Rows are points. Each copy is the shape, with its points in the same order, turned, moved and blurred by noise. Say if it was mirrored as well.

Shape (8 x 2):
[[ 0.46  0.15]
 [-0.08  0.55]
 [-1.16  0.01]
 [ 0.01  0.00]
 [ 0.40 -0.05]
 [ 0.16 -0.48]
 [ 0.28  0.55]
 [ 0.19  0.03]]
Copy 1 (8 x 2):
[[ 0.34 -0.61]
 [-0.29 -0.69]
 [-0.91  0.49]
 [-0.10 -0.27]
 [ 0.53 -0.44]
 [ 0.45 -0.03]
 [-0.09 -0.86]
 [ 0.24 -0.33]]
Copy 1 is: mirrored
Copy 2, 8 rows:
[[ 0.19  0.26]
 [-0.50  0.15]
 [-0.78 -1.03]
 [-0.02 -0.18]
 [ 0.23  0.03]
 [ 0.46 -0.34]
 [-0.28  0.39]
 [ 0.01  0.00]]
Copy 2 is: only turned

Shape:
[[-0.23 -0.26 -0.15]
 [ 0.42 -0.61  0.90]
 [ 0.12 -0.35  0.41]
 [-0.65  0.04 -0.39]
 [ 0.40  0.08 -0.02]
 [ 0.08  0.20  0.83]
 [ 0.04 -0.05 -0.67]]
Copy 1:
[[ 0.30  0.00 -0.20]
 [ 0.32 -0.24  1.03]
 [ 0.29 -0.17  0.47]
 [ 0.13  0.30 -0.65]
 [ 0.24 -0.65  0.09]
 [-0.39 -0.27  0.56]
 [ 0.48 -0.41 -0.65]]
Copy 1 is: mirrored
Copy 2, 7 rows:
[[-0.20  0.00  0.24]
 [ 0.59 -0.82  0.98]
 [ 0.23 -0.52  0.63]
 [-0.36  0.04 -0.37]
 [ 0.41  0.26  0.53]
 [ 0.85 -0.58  0.19]
 [-0.20  0.55  0.24]]
Copy 2 is: mirrored
Copy 3, 7 rows:
[[-0.30 -0.17 -0.11]
 [ 0.21 -0.10  1.03]
 [-0.02 -0.12  0.51]
 [-0.57  0.12 -0.51]
 [ 0.45 -0.04 -0.10]
 [ 0.18  0.62  0.63]
 [-0.02 -0.36 -0.61]]
Copy 3 is: only turned
Copy 4:
[[-0.36 -0.18 -0.33]
 [ 0.53 -0.71  0.41]
 [ 0.14 -0.39  0.09]
 [-0.85  0.11 -0.32]
 [ 0.31  0.12 -0.28]
 [ 0.22  0.04  0.63]
 [-0.31  0.14 -0.79]]
Copy 4 is: only turned

Shape (8 x 4):
[[ 0.26 -0.58  0.04 -0.24]
 [ 0.49 -0.19  0.14  0.29]
 [ 0.29 -0.11  0.80 -0.10]
 [-0.53 -0.50 -0.05 -0.04]
 [ 0.41  0.36  0.14 -0.15]
 [-0.33  1.54  0.29 -0.02]
 [-0.02 -0.50  0.53  0.14]
 [ 0.06 -0.48 -0.09  0.20]]
Copy 1, 8 rows:
[[ 0.60 -0.36 -0.01 -0.35]
 [ 0.42 -0.12  0.32  0.20]
 [ 0.24 -0.01  0.69 -0.50]
 [-0.18 -0.34 -0.36 -0.40]
 [ 0.57  0.56  0.32 -0.07]
 [-0.60  1.54  0.22 -0.19]
 [ 0.18 -0.54  0.49 -0.35]
 [ 0.24 -0.42 -0.10 -0.05]]
Copy 1 is: only turned
Copy 2, 8 rows:
[[ 0.37 -0.50 -0.46 -0.01]
 [ 0.35  0.11 -0.39  0.20]
 [ 0.58  0.07  0.23 -0.03]
 [-0.24 -0.79 -0.24  0.23]
 [ 0.08  0.35 -0.40 -0.36]
 [-0.97  0.78  0.13 -0.96]
 [ 0.40 -0.43  0.15  0.24]
 [ 0.11 -0.32 -0.50  0.32]]
Copy 2 is: only turned

Shape:
[[-0.33  0.12  0.68  0.10  0.41 -0.49 -0.41 -0.61]
 [-0.48  0.37 -0.40  0.49  0.09 -0.20 -0.47  0.18]
 [ 0.44 -0.64 -0.33 -0.36 -0.30 -0.40 -0.12 -0.25]
 [ 0.26 -0.26 -0.20  0.28 -0.65 -0.15 -0.32  0.41]
 [-0.71  0.23 -0.33  0.06  0.38  0.64  0.10 -0.52]
 [-0.17 -0.40 -0.06 -1.05 -0.03  0.45 -0.73  0.00]
 [ 0.26  0.56  0.35 -1.00  0.24 -0.15 -0.50 -0.05]
 [-0.56  0.11  0.06  0.81 -0.12  0.76  0.08  0.15]
 [-0.29 -0.01  0.45  0.50  0.24 -0.01  0.35  0.43]
 [-0.08 -0.29 -0.79  0.52  0.29 -0.66 -0.18 -0.57]
 [ 0.03 -0.13 -0.34  0.83  0.50 -0.05 -0.09 -0.36]
 [-0.51  0.06  0.06 -0.04  0.08 -0.20 -0.26 -0.11]
 [ 0.31  1.07  0.01  0.03 -0.41 -0.40  0.39 -0.22]]
Copy 1, 13 rows:
[[-0.16 -0.10  0.93 -0.46 -0.50 -0.34 -0.37 -0.54]
 [-0.37 -0.13 -0.34  0.02 -0.61  0.03 -0.65 -0.24]
 [ 0.24 -0.78 -0.28 -0.40  0.17 -0.94  0.06 -0.21]
 [ 0.23 -0.85 -0.41  0.24 -0.31 -0.29 -0.08  0.07]
 [-0.94  0.25  0.23 -0.07  0.41 -0.01 -0.44 -0.06]
 [ 0.13 -0.73  0.10 -0.92  0.58 -0.25 -0.61  0.55]
 [ 0.56  0.22  0.42 -0.83 -0.19 -0.47 -0.52  0.48]
 [-0.62 -0.25  0.03  0.66 -0.01  0.66 -0.14  0.02]
 [-0.15 -0.10  0.18  0.02 -0.57  0.66  0.39 -0.16]
 [-0.45 -0.26 -0.56 -0.11 -0.06 -0.72 -0.37 -1.00]
 [-0.17 -0.01 -0.23  0.27  0.08 -0.03 -0.16 -0.92]
 [-0.37 -0.21  0.16 -0.43 -0.29 -0.25 -0.32 -0.12]
 [ 0.07  0.58  0.07  0.38 -0.78 -0.66  0.05  0.41]]
Copy 1 is: mirrored
Copy 2:
[[-0.04 -0.21  0.59  0.31  0.05 -0.69 -0.37 -0.88]
 [-0.19  0.27 -0.16  0.76  0.02 -0.22 -0.73 -0.06]
 [ 0.27 -0.65 -0.40 -0.31 -0.45 -0.29 -0.01 -0.02]
 [ 0.29 -0.14 -0.11  0.19 -0.71  0.03 -0.47  0.47]
 [-0.57  0.60 -0.20  0.38  0.14  0.18  0.20 -0.70]
 [-0.26  0.12 -0.34 -0.96 -0.46  0.10 -0.63 -0.63]
 [ 0.44  0.47  0.06 -0.80  0.15 -0.66 -0.55 -0.56]
 [-0.39  0.64  0.40  0.73 -0.34  0.52 -0.03 -0.03]
 [-0.35  0.14  0.79  0.38  0.07 -0.11 -0.08  0.33]
 [-0.05 -0.71 -0.58  0.80  0.18 -0.29 -0.14 -0.29]
 [ 0.01 -0.37  0.04  0.84  0.32  0.18 -0.06 -0.28]
 [-0.33  0.12  0.06  0.18 -0.13 -0.47 -0.38 -0.35]
 [ 0.77  0.74 -0.06  0.42  0.02 -0.90  0.22  0.14]]
Copy 2 is: only turned
Copy 3:
[[-0.20  0.76  0.26 -0.48  0.54  0.56 -0.32  0.00]
 [-0.32  0.86 -0.77  0.27  0.44 -0.01 -0.42  0.05]
 [-0.07 -0.28  0.04 -0.23 -0.23 -0.56 -0.15 -0.19]
 [ 0.06  0.05 -0.28  0.54 -0.07 -0.54 -0.51  0.25]
 [-0.70  0.31 -0.77  0.21  0.08  0.85  0.26 -0.45]
 [-0.72 -0.01  0.35  0.46  0.09 -0.15 -0.27 -1.07]
 [-0.03  0.77  0.64  0.21  0.43 -0.14  0.33 -0.82]
 [-0.35  0.15 -0.76  0.87  0.26  0.89 -0.25  0.25]
 [-0.31  0.20 -0.17  0.44  0.72  0.39  0.03  0.65]
 [-0.11  0.17 -1.01 -0.77  0.18 -0.13 -0.27  0.04]
 [ 0.08 -0.03 -0.93 -0.24  0.49  0.44 -0.23  0.12]
 [-0.52  0.56 -0.17  0.04  0.26  0.16 -0.17 -0.03]
 [ 0.56  1.00 -0.24  0.26 -0.18 -0.04  0.66  0.32]]
Copy 3 is: mirrored
Copy 4, 13 rows:
[[-0.25  0.10  0.64  0.32 -0.19 -0.16 -0.06 -0.93]
 [-0.03  0.03  0.21  0.55 -0.17 -0.98 -0.04  0.18]
 [ 0.71 -0.28 -0.53 -0.12 -0.18  0.05 -0.38 -0.32]
 [ 0.69 -0.19  0.02  0.12 -0.50 -0.18 -0.09  0.48]
 [ 0.04 -0.43  0.10  0.59  0.71 -0.81  0.64 -0.44]
 [ 0.51 -0.53  0.28 -0.80  0.70 -0.37 -0.23 -0.18]
 [ 0.41  0.64  0.38 -0.73  0.36 -0.40  0.03 -0.59]
 [ 0.18 -0.47  0.53  0.89  0.18 -0.41  0.81  0.40]
 [-0.22  0.19  0.27  0.64  0.06  0.18  0.44  0.27]
 [ 0.18 -0.22 -0.53  0.91 -0.23 -0.65 -0.51 -0.52]
 [ 0.31 -0.10  0.01  1.22  0.09 -0.39 -0.14 -0.29]
 [-0.13 -0.12  0.22  0.13  0.00 -0.47  0.09 -0.24]
 [ 0.54  0.79 -0.17  0.16 -0.55 -0.57  0.85 -0.38]]
Copy 4 is: mirrored

Shape:
[[-0.02 -0.24  0.08 -0.47 -0.02  0.57 -0.60  0.19  0.35]
 [ 0.49  0.26  0.00  0.92 -0.19  0.68  0.29  0.23  0.47]
 [ 0.24 -0.48 -0.06 -0.54 -0.06 -0.02 -0.05 -0.90 -0.05]
 [ 0.60  0.24  0.34  0.03 -0.03 -0.07 -0.51 -0.41 -0.24]
 [ 0.63  0.02  0.08 -0.16  0.15  0.68 -0.09 -0.41  0.55]
 [ 0.23 -0.36 -0.32 -0.15 -0.17  0.80 -0.65  0.20  0.66]
 [-0.11 -0.38 -0.37  0.83 -0.56  0.20  0.41 -0.47  0.18]
 [ 0.09  0.65  0.26 -0.26  0.28 -0.13  0.17 -0.38 -0.27]
 [-0.05 -0.25  0.38  0.19  0.25 -0.62 -0.05 -0.27  0.17]
 [ 0.35 -0.55  0.39 -0.23 -0.17 -0.05  0.15  0.47  0.41]
 [ 0.26 -0.02  0.59  0.62  0.59  1.25 -0.12 -0.09 -0.34]
 [-0.55 -0.08 -0.08 -0.62 -0.43 -0.14  0.04 -0.57  0.09]
 [-0.25  0.15  0.33  0.23 -1.27  0.21  0.06  1.09  0.24]
 [-0.18  0.10  0.61 -0.11 -0.94 -0.20 -0.19  0.18  0.54]]
Copy 1 (14 x 9):
[[-0.25  0.64  0.25 -0.78  0.17  0.54 -0.03 -0.13 -0.24]
 [ 1.00  0.81 -0.19  0.32 -0.14  0.82 -0.15 -0.01 -0.15]
 [-0.01  0.18  0.08 -0.63 -0.40 -0.47  0.59 -0.55 -0.28]
 [ 0.50  0.10  0.58 -0.36 -0.16 -0.20 -0.18 -0.02 -0.59]
 [ 0.69  0.89  0.15 -0.64  0.04  0.23  0.25 -0.46 -0.34]
 [ 0.11  0.74 -0.05 -0.89  0.13  0.79 -0.18 -0.28  0.11]
 [ 0.33  0.31 -0.53  0.51 -0.72  0.29  0.11 -0.54  0.07]
 [ 0.15  0.60  0.29  0.03  0.07 -0.55  0.11  0.10 -0.90]
 [ 0.04  0.23  0.49  0.32  0.18 -0.38  0.19 -0.29  0.05]
 [ 0.08  0.54  0.47 -0.17  0.08  0.35  0.62  0.31  0.36]
 [ 0.75  0.13  0.18  0.02  0.42  0.98  0.18 -0.43 -1.16]
 [-0.72  0.67 -0.04 -0.23 -0.47 -0.37  0.25 -0.35 -0.31]
 [-0.33  0.84  0.26  0.44 -0.64  1.01 -0.16  0.94  0.13]
 [-0.36  0.88  0.84  0.13 -0.67  0.30 -0.11  0.15  0.17]]
Copy 1 is: only turned
Copy 2:
[[-0.13  0.11  0.20 -0.06 -0.45  0.29 -0.51  0.65  0.06]
 [ 0.54  0.34 -0.09  0.16  0.49  1.03 -0.12 -0.29  0.31]
 [-0.44 -0.36  0.27 -0.13  0.30 -0.27  0.35  0.49 -0.54]
 [ 0.19  0.30  0.59  0.38  0.42  0.14 -0.21  0.15 -0.85]
 [ 0.08  0.14  0.10 -0.31  0.71  0.43 -0.44  0.52 -0.10]
 [ 0.23 -0.05 -0.27  0.04 -0.19  0.56 -0.53  0.91  0.10]
 [-0.05 -0.14 -0.30  0.59  0.27  0.61  0.73 -0.09  0.25]
 [-0.38  0.32  0.38 -0.14  0.37  0.09 -0.24 -0.57 -0.65]
 [-0.14  0.11  0.59  0.54  0.36 -0.47  0.00 -0.29  0.08]
 [ 0.40  0.21  0.54 -0.27 -0.13 -0.11  0.05  0.28  0.48]
 [ 0.15 -0.70  0.57  0.17  0.35  1.15 -0.79 -0.30  0.03]
 [-0.91  0.23  0.06  0.11 -0.15 -0.11  0.37  0.22 -0.24]
 [ 0.22  1.11  0.47  0.33 -0.93  0.89  0.45  0.15  0.59]
 [-0.21  1.06  0.68  0.38 -0.22  0.22  0.33  0.31  0.32]]
Copy 2 is: mirrored
Copy 3, 14 rows:
[[ 0.07 -0.10 -0.38 -0.23  0.02  0.51 -0.41 -0.47  0.24]
 [ 0.09  0.05  0.07  1.19 -0.40 -0.06  0.30 -0.36  0.42]
 [ 0.14 -0.68 -0.11 -0.49  0.11 -0.35  0.06 -0.67 -0.55]
 [-0.19 -0.23  0.68 -0.16 -0.17 -0.15 -0.24 -0.50 -0.08]
 [ 0.52 -0.06  0.00  0.06 -0.03 -0.04  0.04 -0.93  0.21]
 [ 0.24 -0.03 -0.59  0.38  0.05  0.51 -0.64 -0.73  0.14]
 [-0.36 -0.60 -0.38  0.96 -0.01 -0.43  0.51 -0.52 -0.42]
 [-0.17  0.28  0.45 -0.50 -0.12 -0.29  0.40 -0.02 -0.10]
 [-0.26 -0.55  0.09 -0.04  0.38 -0.61  0.03  0.14  0.22]
 [ 0.17 -0.71 -0.41 -0.07 -0.38 -0.15 -0.27 -0.06  0.53]
 [ 0.26 -0.25  0.80  0.52  0.01  0.91  0.63 -0.31  0.21]
 [-0.53 -0.22 -0.63 -0.54  0.10 -0.32  0.25 -0.41 -0.42]
 [-1.05 -0.17 -0.83  0.56 -1.04  0.22 -0.19 -0.04  0.72]
 [-0.90 -0.30 -0.46 -0.10 -0.41 -0.27 -0.19 -0.51  0.63]]
Copy 3 is: only turned

Shape, 14 rows:
[[-0.44 -1.10  0.24  0.81 -0.21 -0.13  0.43  0.21  0.78 -0.19  0.74]
 [ 0.36  0.49 -0.26 -0.02  0.20 -0.54  0.00  0.58  0.39  0.80 -0.32]
 [-0.47 -0.16  0.12  0.06  0.67  0.50 -0.01 -0.21 -0.36 -0.97 -0.51]
 [ 0.02  0.68 -0.47  0.00 -0.13 -0.43  0.17  0.54 -0.48  0.17  0.14]
 [-0.34  0.22  0.18  0.12  0.25  0.08  0.01 -0.64 -0.68 -0.38 -0.39]
 [ 0.19  0.02 -0.13 -0.20  0.61  0.30 -0.24 -0.76 -0.41  0.23 -0.34]
 [-0.40  0.28 -0.24  0.08 -0.54 -0.13 -0.27  0.33 -0.04  0.48 -0.40]
 [ 0.40  0.13  0.12 -0.54 -0.07  0.34 -0.24 -0.61 -0.28 -0.24 -0.29]
 [-0.16 -0.25  0.35  0.03 -0.32 -0.58 -0.33  0.51 -0.56  0.46 -0.06]
 [-0.31 -1.18 -0.40  0.18  0.06  0.24  0.57  0.54  0.37 -0.09  0.49]
 [ 0.30  0.17 -0.65  0.38 -0.27 -0.53 -0.32  0.35 -0.57 -0.10 -0.49]
 [-0.23  0.32 -0.08 -0.30  0.75  0.40 -0.85 -0.68 -0.49 -0.78 -0.15]
 [-0.36 -0.05 -0.43 -0.24 -0.05 -0.80  0.07  0.18 -0.26 -0.49 -0.35]
 [ 0.18  0.13  0.28 -0.08  0.49  0.47 -0.12 -0.14 -0.17 -0.54 -0.31]]
Copy 1, 14 rows:
[[ 0.19 -0.68 -0.06  0.28 -0.60 -0.39 -0.16 -1.49 -0.49  0.37  0.81]
 [ 0.13 -0.33  0.34 -0.15  0.65 -0.18  0.64  0.10  0.55  0.55 -0.21]
 [-0.40 -0.80 -0.21  0.57 -0.07  0.32 -0.74 -0.10 -0.27 -0.68 -0.73]
 [ 0.25  0.18 -0.29  0.65  0.56 -0.15  0.46  0.09  0.32  0.06 -0.07]
 [-0.36 -0.36  0.00  0.72 -0.38  0.09 -0.32  0.46 -0.36 -0.41 -0.51]
 [ 0.18 -0.40 -0.06  0.14 -0.28  0.19 -0.20  0.60 -0.43  0.08 -0.96]
 [-0.34 -0.08 -0.30  0.19  0.21 -0.40 -0.08  0.33  0.44  0.41  0.21]
 [ 0.24 -0.05 -0.16 -0.15 -0.49  0.14 -0.30  0.60  0.04 -0.52 -0.47]
 [ 0.20 -0.20  0.11  0.32  0.50 -0.46 -0.23  0.45 -0.22  0.15  0.69]
 [ 0.48 -0.90 -0.79  0.13 -0.16 -0.19 -0.01 -1.14 -0.46  0.08  0.35]
 [ 0.23 -0.10 -0.24  0.67  0.58 -0.99 -0.04  0.29  0.26 -0.13 -0.41]
 [-0.33  0.14 -0.10  0.26 -0.05  0.55 -0.85  0.29 -0.59 -0.59 -1.15]
 [-0.45 -0.21 -0.37  0.32  0.46 -0.53  0.30 -0.11 -0.24 -0.52 -0.08]
 [ 0.14 -0.48  0.09  0.23 -0.18  0.36 -0.58  0.08  0.03 -0.54 -0.62]]
Copy 1 is: only turned
Copy 2, 14 rows:
[[-0.64 -0.49 -0.75  0.65 -0.13  0.05  0.39  0.77  0.48  0.51  0.52]
 [ 0.10 -0.25  0.00 -1.22 -0.53  0.28 -0.09  0.09 -0.16  0.45 -0.46]
 [ 0.00  0.69 -0.20  0.08  0.39  0.55 -0.23  0.46 -0.03 -1.17  0.24]
 [-0.08  0.04 -0.46 -0.72 -0.47 -0.20 -0.52 -0.01 -0.81  0.04 -0.37]
 [ 0.14  0.15  0.09  0.22  0.31  0.36 -0.71  0.28 -0.35 -0.84 -0.25]
 [ 0.69  0.05  0.40 -0.10  0.22  0.82 -0.31 -0.16 -0.38 -0.44 -0.05]
 [-0.72 -0.27  0.07 -0.47 -0.55  0.23 -0.21 -0.19 -0.33 -0.24 -0.49]
 [ 0.49 -0.05  0.48 -0.14  0.28 -0.02 -0.28 -0.43 -0.09 -0.71  0.07]
 [-0.83 -0.11  0.12 -0.42 -0.02  0.17 -0.81 -0.11 -0.26  0.39  0.04]
 [-0.48 -0.12 -0.79  0.17  0.10  0.24  0.83  0.37 -0.23  0.27  0.72]
 [-0.27 -0.40 -0.60 -0.81 -0.28  0.31 -0.87 -0.27 -0.42 -0.44 -0.01]
 [ 0.60  0.89  0.04  0.24  0.05  0.68 -0.57 -0.42  0.00 -1.05 -0.02]
 [-0.39  0.10 -0.84 -0.51  0.40  0.11 -0.42 -0.14 -0.15 -0.35 -0.45]
 [ 0.32  0.42  0.17 -0.23  0.09  0.19 -0.29  0.27  0.06 -0.77  0.31]]
Copy 2 is: only turned
Copy 3, 14 rows:
[[ 0.08 -1.18  0.65  0.36  0.52  0.58 -0.13 -0.39  0.35  1.13  0.68]
 [ 0.45 -0.06 -0.11 -0.08 -0.03 -0.15 -0.47  0.23  0.30  0.23 -1.01]
 [ 0.14 -0.31  0.55  0.34  0.17  0.80  0.14  0.10  0.23 -1.23  0.59]
 [-0.41 -0.05  0.05 -0.05  0.34 -0.20  0.16  0.29 -0.19 -0.04 -0.75]
 [ 0.09  0.05  0.26 -0.01  0.10  0.84  0.21 -0.15 -0.41 -0.83  0.15]
 [ 0.40 -0.12 -0.57 -0.16  0.07  0.65 -0.30 -0.33 -0.16 -0.92  0.12]
 [-0.07 -0.29  0.42 -0.76 -0.05  0.08 -0.42  0.27 -0.19  0.01 -0.44]
 [ 0.52 -0.13 -0.18 -0.52 -0.25  0.20  0.33 -0.42 -0.02 -0.78  0.27]
 [ 0.42 -0.41  0.61 -0.52  0.83  0.00 -0.14 -0.11 -0.53  0.04 -0.49]
 [-0.26 -1.49  0.33  0.16  0.69  0.38 -0.17 -0.33  0.80  0.39  0.30]
 [ 0.23 -0.70  0.01 -0.18  0.15  0.08  0.29  0.63 -0.56 -0.27 -0.72]
 [ 0.25  0.08 -0.02  0.23 -0.02  0.18 -0.09  0.02 -0.43 -1.42  0.86]
 [-0.09 -0.71  0.66  0.29 -0.05  0.03  0.13 -0.07 -0.32 -0.52 -0.58]
 [ 0.50  0.00  0.14  0.02  0.13  0.41  0.20  0.07  0.36 -0.84  0.45]]
Copy 3 is: only turned
